Rows are points. Each copy is the shape, with its points in the same order, turned, moved and blurred by noise. Say if it was mirrored as well.
In the rows, 128 means zero.

Shape (6 x 3):
[[156 106 173]
 [112 143  78]
 [119 135 145]
 [129 149 145]
 [108 162  74]
 [ 88 135  92]]
Copy 1 (6 x 3):
[[103  95  89]
 [153 161 166]
 [107 120 139]
 [110 107 152]
 [156 154 189]
 [126 174 167]]
Copy 1 is: only turned
Copy 2 (6 x 3):
[[ 84 106 115]
 [197 113 135]
 [129 123 143]
 [127 129 140]
 [200 134 137]
 [177 102 160]]
Copy 2 is: mirrored
Copy 3, 6 rows:
[[111 134 165]
 [133 113  60]
 [146 134 125]
 [145 122 126]
 [145 107  53]
 [142 138  72]]
Copy 3 is: only turned
Copy 4, 6 rows:
[[116  73 110]
 [ 98 171 138]
 [140 124 128]
 [141 126 118]
 [111 189 131]
 [117 173 162]]
Copy 4 is: only turned

Shape (12 x 6):
[[157 115 129 113  90 132]
 [178 104 145  92 161 128]
 [150 118 120 127 209 107]
 [156 137 178 149 151  86]
 [159 161 138 109  69 139]
 [109  91 135 159 141 148]
 [162 135 183 121 182 107]
 [197 157  96 116  75 152]
 [106 169 148 142 134 126]
 [112 135 108 145 159 176]
 [166 162 136 174 174 127]
 [127 140 111 162 106 119]]
Copy 1 (12 x 6):
[[162 134  86 155 124 112]
 [140 148 110 163  74 160]
 [111 135 156 112  77 170]
 [144  85 160 158  92 133]
 [163 146 105 183 150  85]
 [132  97 100 118 145 168]
 [126 107 155 176  80 162]
 [194 187 109 155 145  90]
 [112 109 149 158 161 122]
 [116 147 126 119 169 172]
 [155 126 185 130 126 155]
 [145 117 122 116 156 107]]
Copy 1 is: only turned
Copy 2, 12 rows:
[[107 142 138 138 165  97]
 [ 69 157 154 109 123 142]
 [ 93 135 137 120  79 190]
 [133 114 180  94 141 165]
 [115 131 116 116 201 100]
 [138 118 134 121  84  92]
 [103 124 169  72 121 169]
 [119 179  97 141 204 113]
 [136  83 111  95 140 135]
 [122 125  77 105  96 115]
 [153 148 121  89 119 176]
 [158 115 118 150 143 120]]
Copy 2 is: mirrored

Shape, 14 rows:
[[101 126 137 122 112 125 146  99  86]
 [129 123 121 101 127 168 105 103  53]
 [144  94 141 138 182 129 116 165 156]
 [119 156 136 114  89 158 135 129 122]
 [115 126 105  99 179  88 147 181 144]
 [188 142 149 161  88 123  57 102 141]
 [135 129 106 166 176 128 141 129 152]
 [117 154 120 119 148 162 165 115 104]
 [132 133 166 126 145 163 136 124 101]
 [119 104  99 154 192 130 125 209 141]
 [ 84 147 166 152 114 163 138 109  92]
 [126  93 115 150 132 148 149 144 161]
 [122 132 154 147 113 161  39 100 172]
 [129 121  98 153 173 124 151 180 130]]
Copy 1, 14 rows:
[[149 147 118 157 135  87 163 128 139]
 [145 100  87 152 143 123 183 103 167]
 [122 140  97 126 155 152  99  97  58]
 [104 152 122 120 127 113 139 128 166]
 [115 148 156 130 208 120 117  99  69]
 [119  82  79  95  95 130 108 191 120]
 [153 147  98  95 162 100  95 101  86]
 [141 167 101 114 166 100 154  96 146]
 [121 157  72 134 140 125 157 112 128]
 [102 126 110 130 186 119  79  56  62]
 [127 173  75 161 127  86 136 123 161]
 [136 153 127 114 116 120  98  85  97]
 [140 118  73 131 111 167  63 169 151]
 [114 136 114 114 174  95 105  70  76]]
Copy 1 is: mirrored
Copy 2, 14 rows:
[[ 97 109 167 150 127 136 138 170 145]
 [100 107 176 110 168 113  87 152 142]
 [161 176 104 118 137 146 157 124  78]
 [ 94 120 105 153 142 105 128 137 166]
 [ 99 226 110 120 109 149 158 160  88]
 [173 128 133 120 129 122 124  62 188]
 [101 161 125 122 125 151 184  96  97]
 [ 68 122 135 149 157 147 137 138 109]
 [117 123 126 150 171 153 128 136 116]
 [115 188  94  78 144 135 186 144  76]
 [105  88 144 165 183 140 160 163 150]
 [139 124 103 126 114 116 174 135  86]
 [177 131 128 149 176  81 144  86 154]
 [103 174 104  89 124 150 178 138  86]]
Copy 2 is: mirrored
Copy 3, 14 rows:
[[154 108 180 107 131 155 140 130 141]
 [181 126 187 127  84 120 173 120 144]
 [139 154 106  80 110  91  95 147  90]
 [127  88 153 136 136 124 156 113 108]
 [157 133 116  95 130 107  49  92 118]
 [132 108  71 155  98 140 182 187 127]
 [114 178 119 114 135 121 103 135 121]
 [140 144 185 138 145 119 129 110 116]
 [151 127 173 123 116 117 138 147  88]
 [105 164 114  82  86  85  62 104 105]
 [118 114 195 117 121 167 155 133  92]
 [104 137 124  78 144  96 127 132 119]
 [132 133  73 110  99 155 205 138  79]
 [109 156 134 105 113  93  71 115 125]]
Copy 3 is: mirrored
Copy 4, 14 rows:
[[126 159  79 116 123  93  92 135 103]
 [ 75 122  66  88 152 112  85 145 111]
 [132 119 145 104 103 166 159 115 132]
 [124 115  90 149 146 105  89  93 100]
 [108 139 174 140 100 100 171 120 134]
 [114 147  94 146 162 213  97 111  55]
 [162 127 146 115 137 135 155 147  99]
 [135 105  89 125 141  79 129 145 108]
 [124 102  68 111 117 125 123 123 108]
 [128  97 200  89 101 134 155 128 120]
 [148 118  65 100 116  94  90 109  72]
 [173 120 143 124 126 141 109 121 135]
 [137 146  91  99 178 190 113  50  72]
 [139 106 172 118 108 120 142 144 111]]
Copy 4 is: only turned
